Each row of a before or after table is a point. One or more steps were done to the points. Then noise was added and the rows were shuffled. The steps act on columns, c1 being the first. Write out the steps. A step turns or swaps two columns, mirrors them in a line or flattens them onto one, adds a multiple of one to another, or multiplies or shifts one. Angles are multiples of 10 degrees, from the lower column toward the higher: turns from -170 to 170, lines from 10 to 170 but not 90. Use the fewest steps. Two steps may share a column if one is a turn and the other turns, adds or multiplies; they go together, in the order done. Otherwise the lowest column goes first.

Before (11 x 2):
[[ -4 -33]
 [ 25 -28]
 [  2  -6]
 [ 25  17]
 [ 40  31]
 [-17 -14]
 [  0  14]
 [ 23 -71]
 [ 31 -18]
 [ 13 -29]
 [ 24   5]]
After, 11 rows:
[[ 34   8]
 [  6 -21]
 [ -7  51]
 [ 74 -13]
 [ 34  -4]
 [ 29 -19]
 [ 32  18]
 [-10   8]
 [  8  24]
 [  0  33]
 [  5   1]]
Steps: turn c1 and c2 by 60 degrees

Before:
[[-11  -9  21  23]
 [-19 -24  -9 -24]
 [ 14  43  58 -29]
 [ 11  20   3  13]
 [ -4 -32  23  37]
 [ -1 -36   5   3]
 [ 12 -36  38  31]
 [-43  18 -40 -54]
 [ 37  17  20  17]
 [ 15  15  38  -9]
 [-24 -27  -3 -13]]
After, 11 rows:
[[ -9  33  20  12]
 [ 38 -11  37  -2]
 [ 25   8  27  -9]
 [-11 -24  15 -22]
 [ 27  -3  48  10]
 [-21 -24   9 -20]
 [  1 -24  27  -2]
 [ 12  16  -9  12]
 [-54 -11 -41 -43]
 [-31  70  17  14]
 [ 20  24   5  38]]
Steps: swap c1 and c4; turn c2 and c3 by -40 degrees

Before (11 x 8):
[[-13  19  30 -12  -3  24  -6   5]
 [ 13   5  17  16 -11   1  -8  -6]
 [-11   8  -5 -16  -5   1  -2  -1]
 [ 21  11  -5 -11  -4  19  12   1]
 [ -8 -15  16  10  -4   6  60   6]
 [ -1 -35   6  -4  -7   3  -3  27]
 [-12 -11  -3  17  -2  32   6   3]
 [  2   7  12   8 -12  11  12  33]
 [ 66  -8   0  10 121  -1  18   5]
 [-12  17   3   8   5  -6   0   3]
 [ -8  12  -7   9  -8  10  -5  26]]
After (11 x 8):
[[ -9 -14  16   4  -4   6  63  11]
 [-11   8  -4 -12  -5   1  -3 -12]
 [-12 -10  -2  12  -2  31  23  13]
 [ 13   4  17  16 -11   1  -7   6]
 [ 67  -8   0   4 121  -2  18  11]
 [ 21  11  -6  -9  -3  19  22  -6]
 [-13  17   4   3   5  -6  -3   7]
 [  2   7  12 -16 -11  11  18  31]
 [ -1 -35   6 -21  -7   2  -1  18]
 [-13  19  31 -12  -2  24   5  -4]
 [ -8  11  -8 -10  -7  10   0  26]]
Steps: turn c4 and c8 by 40 degrees; add 0.5 times c6 to c7

Before:
[[-26  -6  25  28 -28  45  19  39 -29 -15 -41]
 [ 27 -16  -4  -2  16  52   3  25 -41  -8  25]
 [  1 -38   6 -32 -21 -33  10  -8   2  56  21]
 [ 26 -51  18   3  12  22  45 -18  11  32 -17]
 [-65  17  28 -10 -28 -18  17  -1 -47 -37   6]
 [ 40   5  -8  16   4  10   6  39  46  -9 -35]
 [-32 -27  64 -20 -18  -1 -16 -36  55  23 -12]
 [-28   8   1  18  18  17  -3  15 -25   7   7]
 [ 13   3  28 -30  16 -23  14  12 -29  10 -29]
 [-20 -11   2  56 -39  18  14 -10  -5   4  19]
 [-11 -36  14  -7  51  16   7  16 -40  31  19]
 [-45 -14 -22   1  -8  35  14  -5  15  22 -15]
 [ 10 -53 -20  20  21 -11 -11  12 -20  -7  22]
 [-24  -5  28 -59  40 -25   6  36  45  26  32]]
After:
[[-53   5   8 -27 -24  19  40  -7  -3   5  15]
 [  9  -9 -18 -41   2  38  17 -15  15  23 -17]
 [-22  -2   7 -32 -12  46  36  44 -28 -13 -47]
 [-15 -63 -27   5  -2 -10  -9   4 -20  -9  25]
 [ -4 -55  21  22  28  24  38 -11   9  31 -18]
 [-25   4 -19  36   5  13   2  30  46  -7 -38]
 [-17  -1  -4 -28  11  15 -16  13 -26   9   6]
 [ 62 -14  13 -15  31 -27 -22  48  46  22  30]
 [ 23   2  22  19  26 -28   4  25 -29   6 -31]
 [ 25 -18  72 -24 -31  -4   4 -19  60  29 -17]
 [ -4 -15 -14  27  12  53  -5  19 -41  -8  21]
 [ 11 -54   4  -7  27  10 -18  21 -41  36  19]
 [ 35 -26  10   4 -14 -33  26 -10  -2  58  22]
 [ 22  25  26 -60  -2 -21  25   6 -47 -41   2]]
Steps: turn c1 and c4 by 100 degrees; turn c2 and c5 by 20 degrees; turn c5 and c7 by -40 degrees; turn c3 and c8 by 20 degrees

Before (14 x 12):
[[ 20  25  49  -2  15  21  -1  13  35  14  10  29]
 [-24  -5  27 -11  25  17 -27  15   6  -6   9  62]
 [ 17 -21  61  26 -45  35 -23 -58 -14  38   1 -15]
 [-20 -15  15  39 -44 -15  -9  26   2 -27 -38 -20]
 [  9   4  32  12 -33  -3 -41 -13 -16 -51 -36  -7]
 [ 12 -35  54  14 -11   7 -28 -30 -36  -1  30 -27]
 [  6 -13  11  34 -49  -4 -11 -15 -19 -24 -42   0]
 [-11  17  -8 -39   4  -8   8  17  10 -24   8  42]
 [-23  -2  10  15 -35 -16   2  11  40 -61  -1  37]
 [ 45 -42  62  20 -58  19 -16 -16 -48  -7  -3   2]
 [ 13  -3  22   9  33  28  11 -12   0 -21   1  33]
 [ -6  10  43 -10  22 -30  12  -3  11  -8   1  60]
 [ 16 -10 -11  37 -36 -32 -31   7  15 -30 -18  17]
 [  1 -39   7   9 -36 -17 -20   4  40 -36 -54  -9]]
After:
[[-20   3 -34 -11 -36 -21  12  -2  12  -8  -3  60]
 [ -8  15   8 -39   0  -3   9  13  11 -24   5  43]
 [ 27  -6 -73  25  21  23 -20 -39 -15  38   5 -16]
 [ 32 -13  -9   8 -38   9  10  -7   0 -21   0  33]
 [ 17  13 -42  14  21 -19 -40  -9 -17 -52 -30  -7]
 [ 48 -25 -76  20  33 -15 -16 -11 -48  -8  10   3]
 [-13  10 -21  15  29 -10   2   8  40 -61 -14  37]
 [ -2 -28 -18   8  32 -22 -19   3  39 -36 -65 -10]
 [ -7 -10 -17 -11 -32  28 -28  11   6  -5  10  60]
 [-19  -1 -30  40  37  -2 -10  18   2 -29 -39 -19]
 [ -3   0  -3  37  37 -40 -31   3  15 -31 -23  17]
 [  9   2 -28  34  44 -11 -12 -12 -18 -24 -38  -1]
 [ 26  23 -40  -2 -29   5  -1   9  35  14  -1  30]
 [ 13 -33 -55  14  -9  -3 -29 -20 -36  -1  40 -27]]
Steps: add -0.3 times c10 to c1; turn c1 and c6 by -40 degrees; add -0.3 times c5 to c2; turn c3 and c5 by -160 degrees; multiply c8 by 0.7; add -0.3 times c9 to c11
